Each row of a before or after table is a point. The points were changed in one or more steps. Then noise was added and the rows were shuffled. The steps act on how far a point lies along the listed directions, d1 being the first. Write out the steps. A step turns or swaps two directions, mirrors them in a line or flattens them onto one, adds a multiple of one to another, or multiplies one. Angles are multiples of 10 degrees, from the lower direction toward the higher: turns from -170 to 170, lines from 10 to 170 but not 90. Use the fewest steps. Two steps may share a direction if one is a turn and the other turns, adds or multiplies; they go together, in the order done. Otherwise the lowest direction goes first.

Directions:
(1): [1.3 6.5 1.1]
(2): [ 0.7 -1.3  6.6]
Before (14 x 3):
[[-0.7 -1.5 -0.6]
 [ 0.9  2.3  0.4]
 [-1.0 -2.5 -1.7]
 [ 0.1  1.5  1.7]
 [ 0.9  5.0 -1.3]
 [ 1.9  4.2 -0.5]
 [ 1.5  2.5  0.7]
 [-0.4 -1.5 -3.3]
 [-0.7  0.8 -0.5]
 [ 0.7  4.5 -0.3]
 [-0.2 -1.2 -2.7]
 [ 0.9  3.9  0.1]
 [-0.2  0.3 -0.6]
 [-0.3 -1.6  0.7]]
After (14 x 3):
[[ 3.5 12.7  0.4]
 [ 2.4 13.1  0.7]
 [-0.3  0.7 -0.9]
 [ 2.5  7.9  1.8]
 [-1.1 -4.0 -4.7]
 [ 1.6  7.3  1.3]
 [ 2.4 11.5  1.4]
 [ 0.9  4.6  3.1]
 [ 2.4 14.7 -0.9]
 [-2.2 -8.0 -3.5]
 [-0.3  2.1 -0.9]
 [-1.3 -5.0 -5.6]
 [-0.5 -4.7  0.5]
 [-1.1 -4.7 -1.5]]
Steps: multiply d1 by 3; multiply d2 by 1.6

Directions:
(1): [ 0.5 -1.2  2.9 -0.9 -3.9 -0.1 -9.0  3.6]
(2): [-0.8 -0.2 -1.7 -4.8  8.2  3.4 -3.9 -0.6]
(3): [-5.1 -1.4 -2.0 -2.3 -4.3  7.4  2.1  2.1]
(4): [-3.8  3.3  6.8 -3.3  1.9 -2.3  2.9  4.6]
(5): [-1.4 -4.5  7.0  4.0  1.7  3.5 -0.2 -4.3]
(6): [ 2.5 -8.9 -0.2 -3.1  0.6 -2.3  2.7  3.4]
Before (14 x 8):
[[  0.3   2.7   0.2   1.6   2.4   6.0   0.0  -3.0]
 [  3.7   1.4  -4.5   5.2   2.6   2.0  -1.1  -7.8]
 [ -0.2   2.1  -2.5   1.5  -3.7   2.6  -6.2  -2.9]
 [  1.3   2.4   3.2  -3.1   7.2  -5.1   5.6   3.9]
 [  0.3  -2.2  -2.4   2.4  -3.6   7.2  -0.9  -5.1]
 [ -5.6   5.4   1.5  -2.4  -4.3  -2.6   7.7   5.9]
 [ -3.8  -2.2   1.1  -4.0   6.8   0.2   3.8   2.7]
 [ -2.6   6.5   0.0  -5.2   5.0   0.6   1.4   4.3]
 [ -1.3  -0.8  -4.6  -4.7   1.5  -1.7   7.0   1.1]
 [ -0.1   2.1   7.4  -2.9   2.5  -3.5   1.4   6.0]
 [ -0.3   2.5  -2.0   8.5   0.4   5.0  -4.1  -4.8]
 [  3.6  -0.9  -0.9  -1.1  -0.4  -0.7  -1.1   0.0]
 [  4.3   0.5  -5.5   2.7  -3.2   3.6 -11.0  -7.0]
 [ -1.7   0.4   3.0  -2.9   4.2  -1.9   7.0   1.5]]
After (14 x 8):
[[-2.1  7.7  6.2  3.1  3.9  1.0 -1.7 -3.0]
 [-0.5 -8.1 -2.6 -0.7  4.9  2.7 -0.6 -1.6]
 [ 2.8  2.2 -1.7  0.0  0.2  0.1 -0.2 -1.7]
 [-4.7  6.9  7.3  2.5  1.2  0.5 -2.7  4.3]
 [-3.0 13.8  2.4 -2.7 -0.1 -0.8 -5.7  0.1]
 [ 2.3 -8.3  0.6  0.2  2.3  0.6  2.7 -2.5]
 [-3.5  6.9  1.3 -3.0 -1.3 -0.8 -1.5  2.3]
 [-1.0  1.8  5.2 -0.8  2.6  4.1 -0.6  1.6]
 [ 0.5 -4.2 -1.5 -4.9  6.6  0.9  5.6  2.5]
 [ 5.8 -7.8 -0.6  1.4  5.9 -2.1  3.6 -1.2]
 [-1.0 -7.6 -1.5 -0.4 -3.3 -1.3 10.7  2.7]
 [-4.1  5.6  3.7 -0.1 -3.8  5.5 -2.7 -0.4]
 [-1.0 -3.6 -2.9  0.8  2.0  2.9  5.6 -5.9]
 [ 6.5 -7.4 -1.4 -2.2  1.1 -3.7  1.4  3.8]]
Steps: turn d1 and d5 by -60 degrees; turn d4 and d6 by 90 degrees
